Each row of a before or after table is a point. The points were changed in one or more steps. Then noise was added and the rows were shuffled. The steps act on columns, c1 being the first. Write out the steps. A step turns or swaps two columns, mirrors them in a line or flattens them onto one, adds a multiple of one to another, or multiplies or shifts one. Angles are multiples of 10 degrees, from the lower column toward the higher: turns from -170 to 170, lines from 10 to 170 but not 90. Use the fewest steps. Two steps may share a column if one is a turn and the other turns, adds or multiplies; they go together, in the order done. Otherwise the lowest column goes first.
In the rows, zero is written as 128.

Before (12 x 3):
[[157 184 117]
 [ 82 170 134]
 [129 133  65]
 [154 179 106]
 [ 34  78 106]
 [143  94 120]
 [139 109 187]
 [ 96  82  73]
 [ 52 102 153]
 [ 31 153 112]
 [148  79 134]
 [ 43 147  95]]
After, 12 rows:
[[ 53 115 154]
 [ 41 137  93]
 [135 134  69]
 [149 117 118]
 [135 120 191]
 [ 86 145 141]
 [ 30 111 106]
 [156 151 117]
 [150 151 103]
 [ 35 141 110]
 [ 95 112  76]
 [149 108 139]]
Steps: multiply c2 by 0.4

Before, 12 rows:
[[162 133 134 120 147 125]
 [122 113 122 127 139 134]
 [ 92 127 124 134 132 146]
 [125 144 145 132 140 150]
 [115 131 148 159 131 144]
 [ 93 118  77 111 128 111]
 [176 125 141 140 132 108]
 [132 144  91 123 121 103]
 [155 135 162 125 131 105]
 [128 131 127 114 153 151]
 [ 89 130 122 146 162 133]
 [127 129  77 120 124 109]]
After (12 x 6):
[[ 96 140 143 169 130 119]
 [249 110 137 144 129 137]
 [126 109  80 122 126 134]
 [212 124 121 115 148 125]
 [ 42 114  76 105 126 142]
 [196 106 160 123 132 130]
 [140 100  98 121 122 118]
 [111 141 115 126 141 141]
 [ 30 133  97 152 162 123]
 [121 144 134 132 139 105]
 [ 37 147 126 137 131 124]
 [128 149 108 108 154 117]]
Steps: multiply c1 by 2.5; turn c2 and c6 by -110 degrees; add -0.7 times c5 to c3; multiply c4 by 1.3

Before (11 x 8):
[[139 149 148 150 108 127 112 157]
 [ 80  61 118 106  71 159 208 112]
 [ 64 180 105  48 154  97 136  73]
 [198 138  94 124  60 131 131 148]
 [ 81 130 144 111  69 132 212 121]
 [ 43  87 235  93  87 139 142  64]
 [111  95 132 211 136 116 127 133]
 [ 98  98  94 109 119 218 135 192]
 [161 200  88 143 170  91 134 109]
 [123 110 130 119  63  88 124 181]
 [137 154 124 187  24 147 120  96]]
After:
[[178  90 107  77 241 110 130 224]
 [122  95 136 201 131 138 120 143]
 [134  62  70  87 128  49 101 176]
 [119 139  56 127 108 124 127  55]
 [172 180 147  66 103 142  98 202]
 [155 202 162 165  81 149  98  97]
 [128 131  71 112 156  59  76 179]
 [ 61  99 113 102  95  65 192 146]
 [163 154  26 193 143 123 146 125]
 [102 148 111 155 152 141 138 113]
 [ 73 112  63 110 142 158 101 124]]
Steps: mirror c1 and c8 in the line at 140 degrees; add 0.3 times c2 to c4; mirror c3 and c5 in the line at 40 degrees; turn c6 and c7 by 130 degrees

Before (11 x 9):
[[119 117 162  90 134 159 154  83 137]
 [146 142  80 154 120 139 143 158 186]
 [114 119 134 165 147 149 130 173 117]
 [145 153 152 116 174 108 151 177 114]
 [ 91 151 119 183 110 163 180  83 108]
 [130 157  83  99 155 165 143 160 175]
 [151 123 130 153 112 111 113  90  93]
 [ 94 143  69 129 132 120 150 148 107]
 [159 104 125 166 105  80 127 171  97]
 [151 138 160 128 109 108 101 149 161]
 [126 150  88 145 113 164 150 176 121]]
After:
[[153 140 133 155 115  87 113  91  96]
 [113 146 140 161 143 182 131 174 119]
 [151 160  80 153 119 157 140 161 184]
 [ 94 146  66 128 131 109 147 147 106]
 [146 144 156 117 174  75 154 180 113]
 [162 131 124 167 102   9 126 170  95]
 [128 162  87 151 115 217 155 175 119]
 [154 138 158 129 110  79 103 149 158]
 [119  90 162  90 136 207 152  82 137]
 [133 136  84  99 153 218 144 160 176]
 [ 93 187 121 182 111 216 177  83 112]]
Steps: add 0.7 times c4 to c2; multiply c6 by 2.5
